Each row is a point. The window is the flat piece filled in between its corners: a triangle in 3 columns, a solid with four corners in 4, and so on. A path goes straight from each point to the next, and from the last back to the first. After which points does the path pass through the window?

Window (3 x 3)
[[-11   6 -40]
 [ 37 -53  73]
 [ -1  13  11]]
Path:
(1): [30  2 -2]
(2): [ 69 -33  39]
(3): [  3 -21  61]
(4): [  9 -46  63]
(5): [ 82 -59  29]
(6): [ 30  30 -12]
(7): [-28 -35 -17]
(8): [  8 -57  89]
(9): [ 68 -35  33]
(10): [13 21 12]
(11): [-47 -29  10]
(12): [-50   9 -37]
(13): [ 56  -1 -11]
(14): [ 59 -37  70]
(15): [ 23 -59  89]
(16): [-22 -76  36]
Through the window after points: 6, 8, 10, 12

Window (4 x 4)
[[-61  52 -24 -37]
 [  1 -21  65  12]
 [ 49   1  16  76]
 [-48   7 -35   8]]
Path:
(1): [-53  33  17  29]
(2): [-66   5  36  28]
(3): [ 42 -25  47  -5]
(4): [-15  29 -75 -29]
(5): [-86  58  47 -17]
(6): [-85  18  18  20]
(7): [-33  63 -46 -63]
(8): [ -4  21 -75 -19]
(9): [-77   5 -10  44]
(10): [-73  22 -37  47]
(11): [ -3  23   6 -88]
(12): [-15  36 -30 -28]
Through the window after points: 2, 4, 6, 10, 12

Window (6 x 6)
[[ -48  -15   37   16   -1 -121]
 [   4   12  -20    8  -11    1]
 [  52  -18   51   30   66   36]
 [ -10   -9    7  -39  -31   -2]
 [ -10    0   13  -19   51   28]
 [  13   31   39   13   10   38]]
Path:
(1): [-50 -16  11  -6  -1  16]
(2): [-14 -35  42   1  19  19]
(3): [48 14 37 11 61 -2]
(4): [ 26   1   3 -36 -15 -43]
(5): [-44 -24  51  32  24   4]
(6): [ 21 -30  32  43  -3  23]
(7): [ 20  37  -4 -15  27 -11]
(8): [ 16  24   0 -23  -8 -28]
Through the window after points: 4

Window (9 x 9)
[[ 10 -22 -58 -56  41  47 -13 -66 -69]
 [ 32 -40  17  27  30 -16 -85  14  19]
 [ 13 -24 -80 -28  29 -40 -12 -61  56]
 [-29  46  23  -3  31  73 -32 -10  65]
 [-14  98 -18  38 -35  35  10  25 -25]
 [-32 -68 -93  52  37  51  64 -11 -45]
 [-44  -9 -26  28 -65  30  83  52 -52]
 [ 72  22  15   9 -29  50  16  61 -26]
 [ 40 -47  21 -37  88 -20 -45  94 -24]]
Path:
(1): [ 39 -10 -37  -7 -19  20 -27  56 -10]
(2): [  8 -63 -69 -22 -23  79 -64   0   4]
(3): [ 21  14 -20  -8  55  -8  -8 -27  15]
(4): [ 11  -1  -4  15   5  23  17 -45 -38]
(5): [ -6  16 -69 -19 -10  54  -4 -15  -5]
(6): [-15 -10 -46   3 -16  50   4  51 -42]
(7): [-14  -5   3  16 -28 -17  84 -16 -19]
(8): [-40  35   2  40  25  -5 101 -20 -13]
(9): [ -5 -10 -65  26  -2  58 -10  19 -29]
(10): [ -9 -18 -59   6 -18   6 -35  69 -22]
(11): [ 37   5  44  -1 103  30  25 -39 -21]
(12): [ 11  10  -4   8  22  23  24 -46 -13]
(13): [ -45   54 -121    3  -55   51  -24   25  -14]
(14): [  0 -12 -43  10 -29  63  -8  74 -15]
(15): [-22  -7  14   8  35  13  46   3 -59]
(16): [ 10  20  15  18  28  27  35 -11  -7]
Through the window after points: 6, 8, 10, 16

Window (11 x 11)
[[  43  -26   -7   42  -71  -69  -54  -10   21   -1   50]
 [ -49   45  -18   30  -21    3   44   30   15  -10   -8]
 [  47  -23   34  -30  -66  -36  -17  -20   63   51   23]
 [ -20   -9  -25   36   29   36    6   57  -79   46  -47]
 [ -67    4  -48  -27   54   63   67  -31  -80  -29   -5]
 [  60   27   24  -10   91   35   -6   20  -45  -39  -35]
 [ -60  -12   33   13   18    7   11 -101  -27  -18  -56]
 [  47  -17  -38  -35  -85  -96  -36   22   60   -9  -21]
 [   5  -30  -40   12   44   82   25   20   14  -42  -41]
 [ -68   39  -14    1 -105   38  -31  -70  -27   12  -14]
 [ -29  -20   32  -25  121   35  -51   33  -33  -30  -14]]
Path:
(1): [  0 -91  81 -52 -58  14 -29   6 -25  -7 -18]
(2): [ 15  32 -32  32 -10 -13 -22  -2  20   0 -19]
(3): [ 25  42 -65  29  17 -52   6  -4  34  32 -52]
(4): [-28 -30  26 -26 -58  31  -4  24  -8 -55  17]
(5): [ -4 -18  16 -24   5  30  14  19 -27 -40  -6]
(6): [ -8  11 -54  46  50 -15   7 -26  18  31 -36]
(7): [ 10   5 -29   0  11   8 -18 -49  29  17 -18]
(8): [ -7 -13  19  15 -83  -6  41  69 -21 -18  -5]
(9): [ 38 -20  46 -22  -2  -8 -31   0 -17 -39 -23]
(10): [-13  15 -63  12  37   0  -6  23  16  15  -1]
(11): [ 16  27 -33   7  25 -39 -35 -21  20  20  15]
(12): [  6 -50  13  28 -58  -3 -16  35 -32 -14  -7]
Through the window after points: 3, 9, 11

Window (14 x 14)
[[  22   -4   20  -54  -40  -10  -12  113  -22  -60   23    5   -7   42]
 [ -75   20  -52  -44  -25  -66   22  -24   60   40   61   19  -40   15]
 [ -64   44   60  -34   24   46   24   19   69   48   11  -47  -29   13]
 [  53   -5   -9  -52  -26    9   48    0  -39   43   30   21   -8  -15]
 [ -15  -43   20   13   -2  -18   16  -10   -7    9  -70  -15   36   37]
 [ -47   -4   13   23   39  -46   40  -14   18  -12  -52  -45  -30  -16]
 [ -58  -20   25  -14    8   20  -86  -12  -47    5  -70  -53  -11  -37]
 [ -24  -54   -2   26  -64  -29  -19   12   34  -44   10   45  -85  -16]
 [   7   65   15  -67  -16   41    5  -39   12  -42   42   38  -54   -3]
 [ -61   61  -45   30   -1   17   -8   14  -23  -22   25   26  -10   21]
 [  39  -32    0  -12   36  -36   -8   53  -11  -19   11   65   78    2]
 [ -38   43   69   -8  -26  -14   37   30    0   29  -25   11   16   -7]
 [   6   64    2   77  -33  -41   11  -11   61  -43   -3  -19   63  -39]
 [ -53  -36   99   73  -13 -108   19   12   32   57   18  -43   33   33]]
Path:
(1): [-36 -10  14 -19 -30   7   3 -11   1   0  -8 -10   7 -21]
(2): [ -3  18  21   3  37  -9 -47  26 -20  19 -28 -21 -34   0]
(3): [ 12   8  17   1  49 -86 -41  58  41  58   7 -12 -48  46]
(4): [-44  12  11   5 -17   7  26  -8   2 -16  -9   0  21 -10]
(5): [-53 -24  36  42 -39 -12  53  42 -40 -71  33 -13  78 -13]
(6): [  2   6  27   9  12 -57 -24 -31  61  75 -59 -16 -25  33]
(7): [ -3  37   9  29 -26 -28  -8   2  23   6   2  12 -24 -10]
(8): [-54 -84 -10 -28 -22 -17  21  25  29 -73  20   7  27  -3]
(9): [-35  -9  53  19 -19  -7  39  21  -1 -16  -7  -6  13 -24]
(10): [ 34  38   6   3   4 -28 -35  -1  33  25  -7 -24  17  45]
(11): [  0  29 -28  17  -3 -33 -56   2  58  28  -6  28 -31  31]
(12): [-45 -15  45  -4 -16  -7  59 -13 -19 -19   2  -7  10 -39]
(13): [-29 -20  21 -19 -13   7  36  -3  26 -26  43  27   7  11]
(14): [-16 121 -48  23   2   1 -43  41 -59  72 -50 -36 -54  -8]
(15): [ 40  39  47  19  -2 -28  -1  40  19  20 -11  15   1  28]
(16): [-41 -14   1   1 -17   0  22  -8  -4 -40  -8 -24  15 -37]
Through the window after points: 1, 3, 5, 7, 13

Window (14 x 14)
[[ -34   51  -20  -57   -6  -46  -66  -25   32   78  -28  -23   30  -13]
 [ -11  -48  -54  -18   38  -38    9   -8   25   -2   67  -12  -36  -43]
 [   0  102   14   16  -18   -5  -15  -37  -32   48  -21   -6    7   17]
 [   2    0   -8   12   16   77   53  -76   47   31   19   57   51   25]
 [  15  -13   31  -33   77  -23   27   -8   37    5  -34   -5  -21   -4]
 [ -41   -9    3   14   30   -3   49  -31  -42   74  -45   56   43  -33]
 [  16   -3  -48  -19    1    5   -2   51   12  -50  -12  -21  -41   11]
 [ -34  -20  -62  -37  -15   -1   56  -65  -13   28   -2    9   11   37]
 [ -39   78  -20  -30   40   29   82  -32   52   26  -41  -35    3  -58]
 [  22   -2  -28  -30  -11    4    1   57  -13   11   81  -24  -14   44]
 [ -65    4  -37  -12   76    4  -54   35   10   18   29  -44  -38   41]
 [  68   -3   14  -26    3   48   -9   23 -108  -15   11   -6  -22  -11]
 [ -75  -34   51   -1   30   36   16  -31   35   32   14   33  -12    5]
 [ -28   -3    1    6    9  -21  -15   12  -72   -6  -39  -65   39   11]]
Path:
(1): [-78  27  18 -21  45 -21   2   0   6 -10  26  24  13  24]
(2): [-54  21  18  -5  48   6  14  -5 -27 -18  21   8  24  12]
(3): [ 14 -10 -13 -17  19  13  31  -8   4  27 -28 -19 -20 -12]
(4): [ 40 -24 -14  -2  -1  -8  12  -8 -20  54 -17 -48 -50  -8]
(5): [-58  25 -25 -25  41   3   6  -6  17 -24  27  42  36  -4]
(6): [-30  24 -28 -22  26 -10   9  -3   9  -9  -4   2  -6 -13]
(7): [-13 -10  -6  -6  12   4  16 -13   9  52 -10 -20   5  23]
(8): [  7 -23 -10  -1  38  21 -10 -12  -5  42  -9  -8  -9  13]
(9): [-103   29  -12  -25  -18  -56   14   31  -62  -23   46   16   46   17]
(10): [-69  31 -22 -54  32 -13 -13  15 -25 -11  10   1  15  14]
(11): [  7  10 -24   5  18   5   7 -12   4  35  -9 -16  -9   2]
(12): [121 -23 -41 -20 -18  78  38 -24 -58  38 -36 -40 -26 -37]
Through the window after points: 4, 12

Window (14 x 14)
[[  46   51   -5  -58  -48   53   -6    9   23   46  -28   34  -31 -114]
 [   0  -15   29   24   37    5   41   82  -79  -18   13  105  -90  -50]
 [ -36    3   51  -51  -83  -17  -10  -19   40   -1   51  -28   24  -13]
 [   1    0   88   23  -21  -17   26  -60  -49   34   31  -56    4    0]
 [  36  -74  -50   -3  -38  -43   24   74   48   32    9   12   -9   -6]
 [  93   30  -72   30   81   30   -1  -54  -46  -10  107    4  -32  -35]
 [ -31  -22   61   36  -53   -2  -66   47  -12    3   66   44   90  -37]
 [ -12   20  -90   65   43  -37   66  -16  -32    0  -53    2   -9   30]
 [  28  -59   51  -30  -24   66  -33   -9  -53  -33    2   54   17  -29]
 [ -46   -5   -3   70   38  -13  -53    7   -2   31   24  -38   -5   63]
 [  92    5   -4  -69  -15   88    1  -46  -38   29   59   76   50    6]
 [  19  -12  -23  -36  -27  -61   17  -55   23   43  -78   56   -6   -3]
 [ -28   -7   29  119   -3    7   48  -29  -16    2   92   -6  -69  -21]
 [-109  -47   20   24   50   -2  -16  -13  -46   37  -16   29   73   -5]]
Path:
(1): [  6 -24  46  26  21   7  45 -18   4 -29  40  22   5   4]
(2): [ -3   3  13 -10 -33   4 -40  -9 -69  61  -7   7   0 -46]
(3): [ -42  -24  -88   74  -58 -101  -11  -13  -98  -16  -19   37  -64  -27]
(4): [ 22  -5  19  -4  20  24  41   3  33  29  17 -12  27  11]
(5): [ 39   8  58  28  33  47 -13  50  31 -22  25  41  14 -14]
(6): [-13 -34 -57  28 -37 -26  28 -68 -86  51  37  21 -13 -15]
(7): [  18   -5  -29   10  -21    1  -33  -24 -111   44   24   32   -5  -16]
(8): [ -7 -34  84   8  14   4  66  44  61 -27  10  15 -21 -24]
(9): [ 49 -37  16   7  22 -31   7 -10  87  -1 -46  30  36 -21]
(10): [-22 -18 -51   9 -33  -6  23  40 -49  35  35   5 -25  -3]
(11): [-42   8 -23   5 -57 -41  12  27 -60 103  32  22 -41  -7]
(12): [ 20 -32  26  34  55   9 -22 -59  52 -54 -32  11  41  12]
(13): [-27 -21  22  16   9   2  15   1   6 -10  13  24  37 -26]
(14): [-15  -4  14  20  -7 -12  -7  -7 -65  48  18   5 -30   5]
(15): [   3  -40  -34   34  -85   18  -36  -25  -75   85    7 -121  -14   24]
(16): [-21  13  66   5  57 -37  23  15  59 -40  45  93  18 -14]
Through the window after points: 1, 3, 7, 9, 11, 13, 15

Window (14 x 14)
[[  9  14 -45  11 -46 -32 -28   0  16  12 -17  -5  33 121]
 [ 29 -37  12 -75  37  34 -16  42 -67 -25 -15  25 -38  38]
 [-13   3  58  10  15 -27  37   5 -67   9  12  -5 -39 -34]
 [ 22 -54   5 -25  45 -11   4  25   7  57 -75   7 -57  -7]
 [  8 -29 -49   6 -21  30  88  -8 -36  -1 -96  28  20  55]
 [ 18 -31 -49  35  65  42 -14   0  -3  -6  54  52 -45   0]
 [-85  17   3  -2  21  15 -17   6  -2   8  -9   3 -52  61]
 [-18  43  83 -29  27 -54 -32  43  46 -27 -60 -39  -6  -7]
 [-22  50 -41  88 -44  -4 -53   4  10  16  -4 -48 -37 -23]
 [ 45 -49  15 -98 -31   6  27 -58 -42  10  19 -95   1 -30]
 [-28   6 -16 -41  -1 -62 -94 -21  -3 -24  63   5   7 -19]
 [ 15  20  63  21 -22  60 -15 -53 -37  28 -15  20  45  56]
 [  6  26 -64  23  -8  70   3  -7 -21  50  61  -8  19 -31]
 [-55 -23 -11 -45 -75  66  35  49  38 -16  32  -8   0  -5]]
Path:
(1): [-37  61  34 -31 -38 -29  23 -11  49   9  -5   8 -77 -57]
(2): [ 14  17  -4 -58 -23  10  43   9  31  21  -1  42 -69  40]
(3): [-36 -20   7   9  32  10 -28   2 -30  -4 -17 -16  19  29]
(4): [-51 -84  -8  18 -29 -49 -38 -12 -14  44  -8 -57  41  23]
(5): [ 33 109  11 -41  -3  70  28  22  -4 -34 -12  30 -67   5]
(6): [ 55  17  -6 -73 -28 -43  -7   9  39  79  -8  60 -73  -8]
(7): [  0 -46   4 -12  29  14   5   4 -19  12 -35 -29 -18  -1]
(8): [  5 -84  24  30  14 -17 -23  48 -17   7 -13 -70  -9   9]
(9): [ -9  50   9 -51   9  10   3 -14   7  13 -24  21 -22  -1]
(10): [ 40  49  -1 -64 -35   4 -21  -8 -39   5 -29  63 -63  78]
(11): [  1 -25  19  -9  14  32  -9   2 -30   2  -5  -8  14  20]
(12): [ -3 -43   2   0  30   4 -31  21 -58 -10   9 -16  33  39]
Through the window after points: 6, 8, 10, 12
